Each row of a before or after table is a point. One or more steps were done to the points. Then noise was added and the rows were shuffled. The steps act on how far a point lies along the listed directions, d1 being the first. Write out the steps. A step turns or swaps two directions, mirrors them in a line or flattens them onto one, adds a multiple of one to another, or multiplies one. Angles are multiples of 10 degrees, from the lower direction toward the higher: turns from -170 to 170, lines from 10 to 170 but not 90. Use the fewest steps. Two steps may share a direction if one is a turn and the other turns, adds or multiplies; they go together, in the order done. Otherwise the lowest direction goes first.
In the rows, zero is written as 128.

Directions:
(1): [ 74 156]
(2): [156 182]
Before:
[[ 53  83]
 [154 142]
 [151 148]
 [120  98]
 [ 68  32]
 [152 150]
 [ 97  72]
 [142 144]
 [139 195]
 [145 145]
 [122 165]
 [ 80  81]]
After (12 x 2):
[[ 29 188]
 [154 121]
 [ 62 151]
 [ 69 167]
 [ 40 137]
 [136  93]
 [159 124]
 [161 129]
 [158 119]
 [163  71]
 [146 121]
 [109 150]]
Steps: mirror d1 and d2 in the line at 140 degrees

Directions:
(1): [138 174 186]
(2): [115 186  83]
Before:
[[129 162  98]
 [126 143 112]
 [120  70 120]
 [118 117  91]
 [125 101 138]
 [127 198 128]
 [121 154 180]
 [117 120 141]
 [139 117 147]
 [124 104 118]
 [116 137 122]
 [161 128 177]
 [108 193 127]
 [131 173 147]]
After:
[[116 134 124]
 [128  76 121]
 [149 175 141]
 [132 162 101]
 [130  18 156]
 [117 250  89]
 [127 139 114]
 [121 224 110]
 [137 129 140]
 [ 99 232  96]
 [122 121 137]
 [103 223 136]
 [131  76 139]
 [127  86 145]]
Steps: add 1.5 times d1 to d2

Directions:
(1): [129 192 164  83]
(2): [137  89 106  55]
(3): [ 64 154  77 122]
Before, 9 rows:
[[131 162 140  76]
 [145 126 131 105]
 [ 93 155  67 130]
 [109 128 115  97]
 [186  78 141 168]
 [ 82 185 118  95]
 [144 171 176  69]
 [ 67 131  71  58]
 [140 177 168  57]]
After, 9 rows:
[[136  61 112 168]
 [114  13  45  53]
 [151 112 125  91]
 [197  56 152 107]
 [131 209 158  96]
 [110 105  64 160]
 [163  66 127 104]
 [133  76 103  97]
 [186  65 161 108]]
Steps: mirror d1 and d3 in the line at 120 degrees; multiply d2 by 2

Directions:
(1): [130  73 183 194 110 108]
(2): [101 156  91 172  54 155]
(3): [151 122 174  67  60 135]
(4): [138 168 122 132 111  33]
(5): [227 136 108 154 126 145]
(6): [130  53  64 107 109 103]
Before, 14 rows:
[[171 105 135 147  34  47]
 [120 135 163 187  34 154]
 [128  66 180 119  96 166]
 [ 77 187 169 151 145 203]
 [ 59 123 155 218 115 162]
 [172 146  91 139 148 196]
 [211 147 156 211  97 127]
 [ 84  87 144 177 137 200]
 [162  79  78 143 168 103]
 [ 80 179 136 146  69 155]
 [ 81 125 174 181  94 150]
 [163 163 133 179  63 218]
 [104 170 105 167 158 121]
 [163 179 187 121  87  76]]
After:
[[117  50 157 120 142 155]
 [143 145 111 133  89  48]
 [101 103 116 171 178 122]
 [ 31 102 149  94  73 140]
 [105  93 132  68 157 203]
 [ 81  99 130 157  94 176]
 [ 99 209  87  87 113  41]
 [ 51 149  66 113  81 123]
 [121 167  97 164 140 161]
 [ 84  85 164  96 147 105]
 [ 97 105 113  65 196 153]
 [ 57 131 133  37 113  97]
 [105 118 111  51 177 136]
 [169 132 136  51  90 172]]
Steps: turn d1 and d6 by 160 degrees; multiply d6 by 0.4; turn d2 and d5 by -110 degrees; turn d3 and d4 by 30 degrees

Directions:
(1): [ 54  81 114 139 124  52 107 165 159]
(2): [159 111 200 169 133 142  73 122 201]
(3): [ 69 160 183  67 133 143 179 111 175]
Before (12 x 9):
[[121  99 142 157 116 114 111 136 162]
 [110 121 153 110 133 112 129 122 173]
 [124  90 138 160 129 106  92 139 157]
 [122 109 112 160 125 105 116 143 152]
 [134 128 177 115 139 145 111 127 178]
 [122 121 158 135 130 118 116 112 158]
 [171 127 143 154 126 153 117 114 121]
 [105 144 110  80 118 126 166 128 109]
 [138  93 117 161 117 102 101 141 126]
 [ 78 142 122  89 146 118 188 128 138]
 [113 128 116 124 120 131 130 133  99]
 [102  88 105 143 130  97 105 154 134]]
After (12 x 9):
[[131 132 117 131 122 144 127 127  94]
 [178  71  57 199 112  88  74 155  72]
 [ 42 192 186  23 149 160 249  98 179]
 [ 85 122 156 112 128 105 135 117 162]
 [180  95 125 192 124 125  80 133 119]
 [109  91 107 153 113  94 119 147 135]
 [ 65 131 192  78 139 123 140 131 207]
 [137 102  71 173 121  96 112 151 114]
 [124  77  83 170 123  82  92 153 111]
 [ 58 140 168  63 132 111 171 117 189]
 [100 177 160  48 123 163 190 104 138]
 [129  89  56 153 128  98 107 157  81]]
Steps: turn d1 and d2 by -50 degrees; multiply d3 by 3

Directions:
(1): [107 137 140 177  94  29 130 141 106 166 193]
(2): [ 84 128  84 177 198 130  34 135 131 114 136]
(3): [ 81 127 243 135 124 140  88  99 144 159  95]
(4): [147 144 100 111  62 133  64  92  42 145  94]
(5): [133 157 136  96  79 106  83  98 189  42 167]
(6): [151 199 175 134 186 111 148 127  57  67 129]
Before (14 x 11):
[[152 137 104 127 126 110 153 134  71 128 143]
 [130 124 128 108 137 152 129 116 162 123 126]
 [154 119 136 118 119 144 183 150 156 136 139]
 [141 132 133 142 154 131 166 145  87 118 106]
 [134 116 102 120 137 143 128 149 165 110 140]
 [124 120  84 148 144 143 116 150  99 167 114]
 [107 112 129 143 125 100  93 127 132 116 136]
 [139 192 144 141 128  75  96 116  66 116 136]
 [148 140 116 127 110  78 163 148  68 138 159]
 [165 119  68 122 119 126 177 156 166 111 155]
 [125 140 101 160 115 116 147 144 119 149 156]
 [130 114 125 118 124 134 113 119 118 126 126]
 [145 140 112 121 113 126 139 123  81 127 121]
 [136 111  91 129 123 119 175 144 155 127 160]]
After (14 x 11):
[[114  99 133 127 146 150 109 126 126 126  94]
 [127 130  88 127 137 132 118 147 183  96 156]
 [161 135 112 116  66 114 136 128 119 136 151]
 [149 140  85 115 113 166 150 132 145 103 131]
 [186 122   6 118  81 116 156 147 109 126 151]
 [162 118  47 106  84 133 143 126 115 120 142]
 [148 176 169 121 216 152 170 139 111  96  94]
 [144 159 136 131 130 100 143 131 115  62 143]
 [118 125 119 137 112 111 108 116 119 163 141]
 [121 107 132 131 142 122 129 132 132 135 139]
 [176 141 105  77 143 144 196 149 120  72 133]
 [139 137 120 128 149 119 177 144 131 103 152]
 [139 119  72 132 108 123 106 144 110 141 141]
 [163 142  99 110 153 126 181 143 121  77 155]]
Steps: mirror d1 and d2 in the line at 100 degrees; multiply d3 by 1.6; turn d4 and d5 by -160 degrees; multiply d6 by 1.3
